Every row gives one point. The window is the flat piece filled in between its corners: a triangle in 3 columns, a solid with four corners in 4, and so on. A path goes straight from each point to the next, and from the last back to the first. List the points from which the path goes on through the window.

Window, 4 rows:
[[ 18  21  63   0]
 [-21  20  41  17]
 [-38 -62 -34   7]
 [-16 -14 -30   5]]
Path:
(1): [-35 -60 -60  58]
(2): [ 0  2  7 54]
(3): [-26   7  19  -4]
(4): [-43 -37 -15 -42]
(5): [  0 -45 -32  44]
(6): [  8 -43 -18  44]
(7): [-42 -35 -12 -34]
(8): [-64 -56 -45  -7]
Through the window after points: 2

Window:
[[-12  79 -69 -62 -25 -17 -35  12]
 [-28  41 -28 -79  12 -49  29   1]
 [  3  49  41  37  42 -30   8 -30]
 [ -2 -53  30  42 -10  80  -1 -35]
 [-26  24  -8 -86   0 -50 -75  -2]
 [ 39  -1  79  52 -69  39  52 -40]
 [-12  31  57 -69  67  62 -55 -26]
 [ 91 -23  24  40 -22  21  39 -34]]
Path:
(1): [  2  21  17  -6   1   0   9 -72]
(2): [  5  29  -6 -17 -13  18   3 -45]
(3): [18 23  8 -8 -6 14 12 30]
(4): [-10  28   3 -34  43  -9 -37  47]
(5): [ -7  38 -22 -42  23  -6 -38 -82]
(6): [-26  40 -20 -59  -3   8 -37 -69]
(7): [-25  39   1 -41   9   4 -30  24]
(8): [20  2 40 26 -1 24 45 53]
(9): [ 18   5  14   9  -8  30  43 -63]
(10): [ -3  37  -6 -36  10  -3 -11 -49]
(11): [  3  27  10 -25  32  -7 -14  51]
(12): [ 12  -5  16  17 -28  -3  17  38]
(13): [  4  -7 -25   4 -23 -15  10 -85]
(14): [ 12  21   9   1 -15  16   0 -87]
(15): [ 9  5 42 22 -2 20  9 69]
(16): [ 3 18 41 21  6 -4 11 61]
Through the window after points: 14, 16

Window, 9 rows:
[[  67   41  -11  -35   59  -70  -10  -12    7]
 [ -15   36   67   63  -30  -16   -3  -19  -54]
 [  68  -37   14  -31  -16   26   84  -47  -14]
 [ -48   39 -114  -11   36   65   -8   43   79]
 [   4   -6   28  -46  -62  -22   49   11   -5]
 [  36  -69   35   17   49   14  -10  -26  -19]
 [ -13   25  -21  -39   28   -8    1  -50    1]
 [ -11  -50  -12   48   76    0   35  -31  -16]
 [ -36   19   82  -15   -2   80   49   75    4]]
Path:
(1): [ -1 -12  49  29   0  15  20 -23  -1]
(2): [  0 -15  22  13  -4  21  13  -5 -43]
(3): [-11  13 -48 -18   6  28  31  38 -55]
(4): [-18  27  15  -1  10   1  28 -10  71]
(5): [ -2   7  15  -1   6   5  36 -22  21]
(6): [  6  11 -12 -25  23  12  34   9 -46]
(7): [ 18 -12 -37 -53  30   8  31  12 -16]
(8): [ 21 -11  -3 -14  22  11  29 -14  74]
Through the window after points: none

Window (12 x 12):
[[ -20  -14   16  -24  -27   -7   -7   24  -26    7   -8    7]
 [  28   15  -12   22  -32   19    8    9   16    0  -22   -8]
 [  42   37   39  -13  -12  -17  -25   -4   -7    4    6    5]
 [  18   13  -15   -6  -61   12   38  -35   -5   -7    5  -26]
 [   7   18   19  -27   -3    1   20   -9  -17   24  -30   18]
 [  50   14  -46  -15  -17  -40   25  -26   -4   -2   13   -2]
 [  -8  -24    7  -19   22   25   13    1  -12  -10    4    1]
 [ -43 -121   -2   -5   23   12  -23  -22   14   55   17   -4]
 [ -15   35   11  -15  -16  -12    9   -6   17  -10   -8    6]
 [ -12   16   26   42  -29    2   29    2  -18   -1   -9   -6]
 [ -16   39  -10   -8  -14   23   19    6  -22   21   12    0]
 [   9   33   11   -7   -7  -13  -35  -21  -29   -9  -27    5]]
Path:
(1): [-17  27  15 -21  -5 -20  10   8   6  11 -11 -49]
(2): [  7  24   6 -17  -3  -3   7  -6  -1  12  -6 -40]
(3): [ 11  -1   1  11 -20  15   3 -17 -10   6  14  44]
(4): [ -4   1   8  -9 -19   6   5  -3 -10   8  -3  26]
(5): [ -3   2   8  -9  -8 -10  11   2  -4  12 -24 -47]
(6): [  3  20   1  -9 -23  -5  14  -1  -5  13  -7 -26]
(7): [  5  15  -2   8 -29   9   8 -10 -12   1  -3  25]
(8): [ -3   4   4  -9 -25   5   2  -6  -8  -7  -3  33]
Through the window after points: 4, 8

Window (14 x 14):
[[  39  -19  -19  -64   36   43  -22  -20  -43   27  -15  -33  -29   -6]
 [  -4   -5   45  -83  -16   44  -59   12  -48  -20  -50 -105   -7    5]
 [  37    2   15  -30  -26  -16    4  -46    0  -56   27  -29  -45   32]
 [ -34   59  -33  -15  -56  -14   51  -34  -41   19  -45   -1    0   -1]
 [ -36   19  -35  -12   26   13  -24   -1  -56  -37   26  -35  -40    7]
 [  43   31  -28  -62   31    8   13  -28  -69    8   90   76   47   22]
 [   2   21  -35    2  -41    7  -39    9  -42   45   -1   28   21   -2]
 [  25  -73   13  -65   54  -70   66  -36  -14   25    6   -4   24   -4]
 [  -6   19  -15   -4    1   77    6   16   12  -54   30  -14  -13    7]
 [  44   -2   14  -70  -19   13   20   65    4  -81  -53   59  -20   -1]
 [  -6  -97   44    9   -9   83  -43 -114 -112  -63   15   47  -22    8]
 [  28   21    9  -23   46   19  -26  -12   -2   -6  -28   98   30   -3]
 [ -48   -2   55   32   40   16   84   19  -11   -2   20  -29 -107   12]
 [  72  -12  -10    9   19  -30   51  -79 -112  -15   44   30   51    7]]
Path:
(1): [ 18   7 -11 -32  17  18   6 -20 -49   0  21  43  14  41]
(2): [ 22  11   3 -33  14  13  -5 -19 -39 -12  29  42   8 -24]
(3): [ 17  -4  14 -41  -1  11  -4 -33 -39 -19  29   3 -14 -82]
(4): [ 26 -12  -6 -26  14  20   7 -20 -41 -15 -15   2 -15  61]
(5): [ 15 -19  12 -36   2  28  10   6 -33 -41 -27  21 -17  33]
(6): [ 23   9  27 -40 -14  10  -4   0 -17 -44  19  23 -34 -94]
(7): [  6  34  19 -33  -4  11  11  11  -4 -16  25   0 -29 -86]
(8): [ -5   9  -5 -14  10  12  23  15 -22  -6 -13  -9 -20  48]
(9): [ -2 -22 -14  -4   5  28  38 -16 -52 -14   3 -10 -17  88]
(10): [ -6  -2  12 -27 -11   9   4 -34 -46 -22  25 -14 -29 -38]
(11): [  5   5  22 -43 -12  18 -16  -8 -44 -18 -11 -36 -13 -33]
(12): [ -8  -4   4 -52   7  32   0  -6 -37  -2 -35 -46   0  85]
Through the window after points: 1, 3, 5, 11

Window:
[[  19   28  -64  -95   -3   36   -1  -77  -49   -2  -24   -8   17  -36]
 [  23   74   11  -34  -16   63  109  -90  -21   29  -15   50   48  -17]
 [  -7  -21    7  -41   57  -18   35   15   63   25  -25  -26   13   10]
 [  11   26  -35  -40  -52   -7   22  -74   39   27  -28   64   32    0]
 [  10   39    7  -24  -33   67   21   -7   15   39  -18  -21   20  -11]
 [  -3   22   -4  -43   22  -12   28   89   62  -41   -8  -37   65   18]
 [ -61   57   -2  -20   33  -39   29   58   43   15  -37  -16    0   31]
 [   3  -32   27   -4   17  -40  -60   12  -49  -28   24  -29   61  -44]
 [  29   -9  -17  -11   53   39  -55   19  -79   27  -12   26   87  -56]
 [   0    8  -61    9   30  -31  -15   18   41   -6   69  -40   25   27]
 [ -54  -47    0  -24   65   46  -61   40  -32  -51    0    7   46  -67]
 [  15  -15  -55    1   -2   -1   54   29   13  -48  -45  -34   -6   -2]
 [  20    8   57  -11  107    0 -121   50  -17  -28   14   33   17  -42]
 [ -21  -11  -28  -73   14   -7   53  100   18   -4    9  -12  -31   -7]]
Path:
(1): [ -3   4  17 -35  31   9   3  -1  -4   3  -7  14  28  11]
(2): [ 20  24  -6 -21  46   7  13   3  35  10 -13  -1  24 -51]
(3): [   2   67  -10  -25   27  -17   13   -7    9   19  -26   -7   11 -112]
(4): [-28 -47   4 -26   7  30 -19  45  -8 -20   9  -6  44  81]
(5): [-10 -23  29 -40  57  28 -25  53 -33 -29   2  34  35  70]
(6): [  8  19   0 -24  50 -17 -27  30  29   4  -3 -13   2 -68]
(7): [-13  27   1 -14  27 -24   2  38  19   3 -10  -9  33 -35]
(8): [-20   2  -2 -28  24  -9  -9  19 -10  -4 -10 -13  27  16]
(9): [-10  -6  11 -44  17   2 -14  23 -10   4  23  -1  31  51]
(10): [  6  30 -36 -30  32   1  11  15  32  -3 -11  -9  25 -62]
(11): [  7  41 -40 -42  32 -24 -16  29  49  13   8 -31  29 -98]
(12): [ -5 -13  -1 -10  14  15  20   1   1  -4   8  -8  27  56]
Through the window after points: 1, 3, 5, 7, 11

Window, 14 rows:
[[ -16  -30    9  -37    7   10   -3   44   -4  -57   29  -52  -44   -1]
 [ -43   14   10  -21    9   18   -7  -19  -39   52  -49  -49  -48  -14]
 [  79    6   74   44   13   30    3   36  -35  -46  -41  -60   58   40]
 [  35   49  -19   28  -49  -10   55  -14  107   41  -15  -48  -15   42]
 [ -74  -33   18   -3   30  -60  -31  117   11    7   16    8    2  -19]
 [  36   22  -16   41   -9   33   10   71   36  -25   10   -8  -20   -5]
 [  36    6   55  -17   42   -9  117  -23  -37   -4  -21   17   19   24]
 [  13   26   -7    8  -66   88  -49   74   10 -109  -52  -41    2   44]
 [  -2  -13  -51  -21   -5    9  -62    7   81  -24  -17  -28   61  -36]
 [ -25    1   27  -10   16  -18  -33  -13   24   -8   21   20  -15   -6]
 [  -1  -23   13  -76  -13   38    8   12   -1   31   44   -2   14   18]
 [ -73   26   11   -1    5   16   49   -7    9    0   90  -28  -14    6]
 [ -45  -60    5    7  -44   32   24  -63  107    1   -5   38    5  -63]
 [  21  -54  -83   36  -52  -66  -15   19   37   22  -43   11    1   -6]]
Path:
(1): [ 21  33  48 -31 -48 -17  30   6 -11 -26  11 -29   4 -65]
(2): [ 31  36  21  11 -67 -15  23  33 -13 -38  11 -40  11 -45]
(3): [-12 -29 -31  -6  11  12   2   6  68  15 -13 -19 -25  51]
(4): [  2  -7   9   7  13  22   7   4  20   3  -2 -10   9  34]
(5): [  2  34  26 -22 -46   2  27  28 -17 -16 -16 -28   1 -58]
(6): [  5  16  16  -6 -18   2  -3  25   5 -15  -1 -29  -4 -17]
(7): [ -9 -19 -12  -2  58  12  -7  11  21 -14  -2  -7  -4  85]
(8): [-17 -44 -17   9  59  28  34  20  24  -2  -9  -2 -18  76]
Through the window after points: 2, 8

Window (14 x 14):
[[ 17  54  15  47  31  10 -16  31  15 109  29  43  24  -3]
 [-18 -33  -6  82  33 -26 101 -44  43 -78  41 -19  34  52]
 [-24  23 -52   3 -21  23 -40 -32 -31  13  22  -4 -25  26]
 [-46  29 -25  -5 -24  19  22   7  18   3 -16 -18 -20  -2]
 [  8  45 -38  18 -37 -51 -40 -33 -42   3 -36   2  21   1]
 [-35 -40  27  55  34   2   1 -28  45  -2   5 -65  27  43]
 [ 14  25  61 -36 -26   0 -89 -15  27  91  88  -8 121   9]
 [-48  -8   1  12  31  -6  15  14 -22 -59  34 -53   3  -4]
 [-37  -2 -13  41 -40 -18   0   5  -7  14  15  35 -65 -11]
 [ 77  -4 -21  71  -8  19 -82  44  71 -47  -9  64  41  -6]
 [ 14  71  17  42   6 -12  -2 -23  38  39  42  27 -55 -10]
 [  5  33 100 -11   0  30  13   5 -29 -10  52  32  21  34]
 [-70  46 -14  68 -46  36 -41  -5   6   6  22 -10 -21 -15]
 [ 17   6 -36  22 -25  19   2 -25 -46  10 -23 -19 -11 -52]]
Path:
(1): [-57   5 -19  -1  14  14 -27 -46  -1  -7  -2  46  22 -37]
(2): [ 22  26   6  39 -26 -10   0   9  -2  13  19 -35  10  23]
(3): [ 18  16 -22  37 -27  -6  -4  23   2   7   9 -12  -5   4]
(4): [-38  42 -12  18  -7   8 -54 -59 -10 -16  14 100  -4 -30]
(5): [-21  12  17   8  19   3 -13 -41   5  29  13  21  20 -20]
(6): [ -7  36  11  17 -42  -8  -5  12 -31  19  36 -26   3  28]
(7): [  2  19  -3  41 -24  12   1  32   7  11  20 -15  20  20]
(8): [-17   9 -15  17  29   3 -51 -40   4   8   3  39  18 -23]
(9): [-44  15  20  19  30   1  19 -40   7  14  24  -2  11  -4]
(10): [-15  16   8  32 -17  -1  13  -7   2  11  33 -29   3  27]
(11): [ 19  50  16  44 -17 -12  -7   6  17  28  34 -18 -12  10]
(12): [-27  30   5  14  25  16 -26 -34  29  43  31  66  -5 -23]
Through the window after points: 1, 11

Window, 14 rows:
[[ 72 -32  57  70   2  22  27 -29   8  27  54  41  18  20]
 [-53 -18  -4 -40  42  10  20  40  35 -67  63  19   4  11]
 [-15 -15  32  55  88   9 -50  20   9  29  19  72  81 -18]
 [  4  -6 -42 -55  31 -43 -13  36 -26 -74 -16  29  13  20]
 [-57  23 -51 -61  13  30  30   3 -48 -33  17 -10  48  29]
 [-31  41  25 -55  27 -18  76  28  -9 -25  -9  49  12  -3]
 [ 46 -75  43  72  52  15  69  32   5  74   2 -21 -11  21]
 [-63  -2 -25   8 -16  13  19  18 -18 -39 -16  33 -35 -18]
 [-23 -25  14 -16  23 -47 -47  -3  25  70  48  42  32 -11]
 [ 57 -34  84  83  18  31  31 -29  85  50 -39 -40  13  34]
 [-20  24 -40 -16  87  -8  17 -36   1 -17  22  29 -23  -3]
 [ 10 -37  80 117  36 -51  38 -27  13  28  24 -29  31  26]
 [ 58  11 109  99  37  15  -9  23   9  66  27 -42 -22  31]
 [-26  57 -94 -26   8 -20  42  55  18 -44  27  21  28 -18]]
Path:
(1): [ 15 -19  45  13  36  -3  19 -13   1  19  20 -12  14 -26]
(2): [-15  -7  35  53  39 -10   9  12  17  24   5  46  -3  74]
(3): [ -7   0   7  16  45 -14  17  12  24   9  18  35  22  57]
(4): [  0  -9  25  -6  35  11  12  -3  -6  -5  32 -15  29 -63]
(5): [ 64 -46  58  26  22  17  26 -20  -7   8  34 -25  23 -75]
(6): [ 27 -13  34  53  19  10  23  -4  15  26  28  31  10  45]
(7): [-9  8 -5 14 30 -9 14 27  8 -9  2 34 -6 68]
(8): [  3 -10   9 -25  39   5  21   7  -1  -2  10   5  23 -55]
(9): [ -8   3 -12  -8  31  -4  32  26  13 -23  28 -14  32 -56]
(10): [-25  25 -34   5   8 -20  -3  21  24  16  22  67  -1  93]
(11): [-16  11 -10  19  36 -24  20  19  22  -7  -1  35   0  74]
(12): [ 12  -4  -9 -18  27   0  16   8  -5 -27  14  -6  29 -63]
Through the window after points: 5, 9, 11

Window (14 x 14):
[[ 51 -20  37 -27 -27  33 -16   0 -32  -4 -39  14  12  27]
 [ 74  58  46 -23 -48  -6  -5  -1 -20  89  21  -9 -48  58]
 [  0 -33 -59  -5  28   0  17 -45  34  39 -20  82   7 -91]
 [ -5  -3  45  22   0 -10  29  40  27  42 -44 -11 -23  58]
 [ 28 -46 -23  58  94  88   8 -32  29  34   7  54  10 -58]
 [ 24   5  31 -55  -6 -11 -41  39  35  15  50 -20 -23  39]
 [ 75  10 -27  29  -7 -30 -52  36   8  30 -25 -12 -13  49]
 [  0 -13   7  15 112 -20  23  15 -91 -20 -19   0 -50  17]
 [-45 -32 -44  28 100  48 -52 -98  34  51 -30 116  39 -37]
 [ 32  52  17  22 -47 -21  19  19 -12 -31  52  23 -15  73]
 [ -9  24  55  50 -49 -28 -56  47 -36  22  16 -36 -20  -3]
 [-21   3 -46  19  84  25   0 -43  18  53 -11  29 113 -67]
 [ 76  36  66   1 -20 -39  -5 -47  29 -18   1 -38 -45  40]
 [  0  70 -14  -6 -24  34 -17  13   0  -6 -17 -41 -46  23]]
Path:
(1): [ 10  67  54   4  14  -5  -5  41  18  25 -34  59   9 -14]
(2): [ 33  41  19  12  42  13 -30  28  31   4  -7  30 -23  -9]
(3): [ 21 -13  -3   6  -9  20   9 -32 -10  16  14 -18 -10  26]
(4): [ 31 -52   2  31 -63   0  -5 -42  18  20  19 -62  -3  50]
(5): [ -3  60  51  -3  57  -6  14  62   3  57 -52  55 -31  22]
(6): [ 64  63  46   8  15   3 -18  21  24  48 -32  24  -4  12]
(7): [-11 -33  -8  -7 -31  -8  23 -24 -37  42  36 -17 -47  56]
(8): [ 26 -11  20  11 -13  -7  -5  -7  -9  30   6 -18  -4  47]
(9): [ 42  85  42  -7  31  25 -44  32  27 -12 -10   2 -41  -2]
(10): [ 32  28  11  18  50 -17  16  12 -18  11 -28  48  -6 -12]
(11): [ -6 -41 -17   3  25  13 -11 -24 -17   9  13 -10 -27   0]
(12): [ -6  -8 -23  27  23  15 -21 -38  -3  46  11 -16  17 -14]
(13): [ 21  30  19   5  30   2  -3  17   7  32 -14  40  42 -22]
(14): [ 14  35  12  24  13   1 -29   9  25  15 -23  29   7  -1]
(15): [ 35 -36 -14   8 -39   3 -12 -22   2  72  23 -29  16  28]
(16): [ 19 -65 -88   6  60  33  13 -76   9  27  15 -17  14  20]
Through the window after points: 2, 4, 6, 10, 12

Window:
[[-18 -17   5   2  25   2 -96  25 -37  -9  38  35  -4   0]
 [ 44  29 -66  16 -46  65  42  72  43 -29 -47 -14  29 -13]
 [ 35  64  49  22  72 -11  33  -8 -17  -5  13 -35  -6  32]
 [-23 -52 -41  67 -15  72 -38 -42   9 -53  38  50  59 -15]
 [ 33  55  24  43 -10 -57 -34 -36 -40  -7   0 -70 -34  -6]
 [-15   3  49 -24  18  -1 -59 -41  31 -16  -3 -36 -36  20]
 [-48  28 -39  11 -72  98  56  46 -10  17 -27 -14  36 -11]
 [ 42 -26   9 -18  33 -33 -32 -49 -10  38  64 -28  16  -2]
 [ 17 -30   7  36  43  23 -24   5 -22  -7  38 -80 -41   4]
 [-11  12   5  37  40 -71  20   1  15  33 -11 -37 -61  13]
 [-35 -60 -83 -15  25  57 -36 -40 -48 -73   2  26  59 -38]
 [ 18 -35 -40   8 -92 109  69  42 -25 -30 -62  51   3   8]
 [  3 -26  60  33  32 -30 -58   2 -16  33 -50 -49  17  24]
 [ 34  41 -87  35 -16 114  29  -4  -4  26 -50  12  -6  -7]]
Path:
(1): [  0  11 -22  21  -1  18   2   1  -4  -3 -14 -16  -4  32]
(2): [  5   8 -16  17 -14  11  -9 -10 -15 -22  11 -19   0  94]
(3): [ 31  23  41  41  24  12   0  -2  11  33  -5 -20 -11 -95]
(4): [ 15   9  20  16   7  28  -7   4   7  -3 -18  -9 -33 -80]
(5): [-20   9 -28  11  -2 -14  -6   2   4   2   0 -36   9  95]
(6): [ 14   7 -24  23  -8 -20 -35  -1 -14  -2 -12 -40  10  76]
(7): [  3  -1  56  27  22  21 -17 -14 -24  -1 -11 -18 -17 -97]
(8): [ 10   5   4  35   9  12   7  10  -9   6 -18 -25  -7 -25]
(9): [ 25   4 -52  18   0   4 -33   9 -29 -14  20 -46  28  99]
(10): [-29  -8 -54   9 -26  40 -22   3 -44 -23  14  -8  39 101]
(11): [ 18 -26   6  14  21  28 -19 -13   3 -16  -7   4 -12 -74]
(12): [-10   5  19  35  10  30  11  16   2  -4 -20 -15  -8 -48]
Through the window after points: 4, 6, 10
